Each row of a before or after table is a point. The points were changed in one or more steps. Then noise was added and the rows were shuffled. The steps act on columns, c1 being the first. What was done? A step turns or swaps two columns, mirrors them in a line or flattens them onto one, adds a multiple of one to another, or multiplies or shifts one. Angles are multiples of 10 degrees, from the lower column toward the higher: turns from -170 to 170, lines from 10 to 170 but not 90. Use the fewest steps. Two steps may share a column if one is a turn and the other turns, adds or multiplies; they go together, in the order done. Otherwise the lowest column goes first.

Before (14 x 2):
-0.30; +0.77
+0.71; +0.08
+0.54; +0.30
+0.53; +0.80
-0.29; +0.34
+0.07; +0.07
-0.22; -0.32
-0.22; +0.28
+0.74; -0.17
+0.07; +0.44
-0.04; +0.23
-0.38; -0.43
+0.58; -0.15
+0.03; -0.36
After (14 x 2):
+0.10; -0.10
-0.35; +0.39
+0.41; +0.27
-0.38; +0.29
+0.27; +0.25
+0.42; +0.02
+0.65; +0.26
+0.21; +0.04
-0.34; -0.05
-0.17; -0.59
+0.08; -0.70
-0.14; -0.80
+0.33; -0.50
+0.84; -0.56
Steps: turn c1 and c2 by -90 degrees

Before (8 x 8):
-0.45; +0.28; +0.48; +0.23; +0.43; -0.39; -0.17; +0.05
-0.31; +0.09; -0.27; -0.05; -0.35; -0.19; +0.53; +0.44
-0.16; +0.52; +0.04; +0.20; +0.06; -0.25; -0.33; -0.18
+0.22; -0.18; -0.41; -0.02; +0.18; +0.36; -0.02; +0.58
+0.07; +0.29; +0.17; +0.23; +0.34; -0.73; +0.02; -0.08
-0.25; +0.78; +0.27; -0.22; +0.39; -0.62; -0.03; +0.07
-0.03; -0.55; -0.52; -0.32; +0.06; +0.06; -0.34; +0.34
+0.33; -0.52; -0.17; -0.32; -0.42; +0.28; -0.14; +0.67
After (8 x 8):
+0.66; -0.22; -0.43; -0.06; -0.18; +0.38; -0.06; +0.64
-0.78; +0.75; +0.25; -0.54; -0.38; -0.59; -0.02; +0.07
-0.08; -0.56; -0.53; -0.81; -0.04; +0.11; -0.33; +0.34
-0.92; +0.13; -0.27; -0.16; +0.33; -0.18; +0.54; +0.44
+0.20; +0.31; +0.21; +0.57; -0.37; -0.69; +0.02; -0.10
+0.96; -0.51; -0.14; -0.80; +0.42; +0.28; -0.14; +0.66
-1.34; +0.27; +0.48; +0.56; -0.43; -0.40; -0.17; +0.02
-0.45; +0.47; +0.03; +0.48; -0.06; -0.26; -0.30; -0.18
Steps: multiply c1 by 3; multiply c4 by 2.5; multiply c5 by -1

Before (8 x 12):
-0.58; +0.12; -0.69; -0.09; +0.00; -0.36; -0.20; -0.24; -0.18; -0.25; -0.70; -0.10
-0.25; -0.27; +0.30; -0.27; -0.30; -0.03; -0.39; -0.14; -0.50; -0.24; -0.29; -0.60
+0.26; -0.36; +0.40; -0.24; +0.74; -0.36; +0.25; +0.39; -0.18; +0.01; +0.43; +0.01
-0.36; +0.51; -0.35; -0.06; -0.29; +0.00; +0.17; -0.11; +0.53; +0.22; +0.28; +0.66
+0.12; -0.53; +0.09; -0.62; +0.61; +0.49; -0.26; -0.24; -0.32; +0.32; +0.25; -0.60
+0.05; +0.85; +0.07; +0.31; +0.49; +0.06; +0.25; -0.33; +0.25; -0.27; +0.73; +0.47
+0.04; +0.59; -0.62; +0.16; -0.40; -0.31; +0.55; -0.78; +0.76; -0.36; +0.11; +0.59
+0.09; -0.26; +0.80; -0.80; +0.71; +0.41; -0.24; +0.07; -0.23; -0.12; -0.48; -0.59
After (8 x 12):
-0.34; +0.53; -0.01; -0.23; -0.32; +0.05; -0.18; -0.21; +0.52; +0.20; +0.25; +0.47
+0.06; +0.84; -0.01; +0.49; -0.07; +0.04; -0.11; -0.37; +0.19; -0.26; +0.06; +0.46
+0.08; -0.26; -0.06; -0.73; +0.65; +0.26; +0.15; +0.12; -0.22; -0.11; -0.55; -0.53
-0.26; -0.27; +0.00; -0.09; -0.06; -0.08; +0.12; -0.06; -0.51; -0.25; -0.01; -0.66
-0.55; +0.12; +0.02; +0.07; +0.34; -0.25; -0.02; -0.22; -0.23; -0.26; -0.29; -0.20
+0.05; +0.59; +0.04; +0.42; -0.29; -0.19; -0.09; -0.90; +0.62; -0.35; +0.24; +0.74
+0.10; -0.53; -0.08; -0.86; +0.24; +0.47; +0.15; -0.19; -0.35; +0.32; -0.18; -0.53
+0.25; -0.34; +0.06; -0.24; +0.21; -0.42; +0.06; +0.42; -0.10; +0.01; -0.16; +0.21
Steps: flatten c3 and c6 onto the line at 100 degrees; add -0.7 times c10 to c4; flatten c5 and c11 onto the line at 140 degrees; turn c7 and c12 by 60 degrees; multiply c7 by 0.4; turn c8 and c9 by 10 degrees
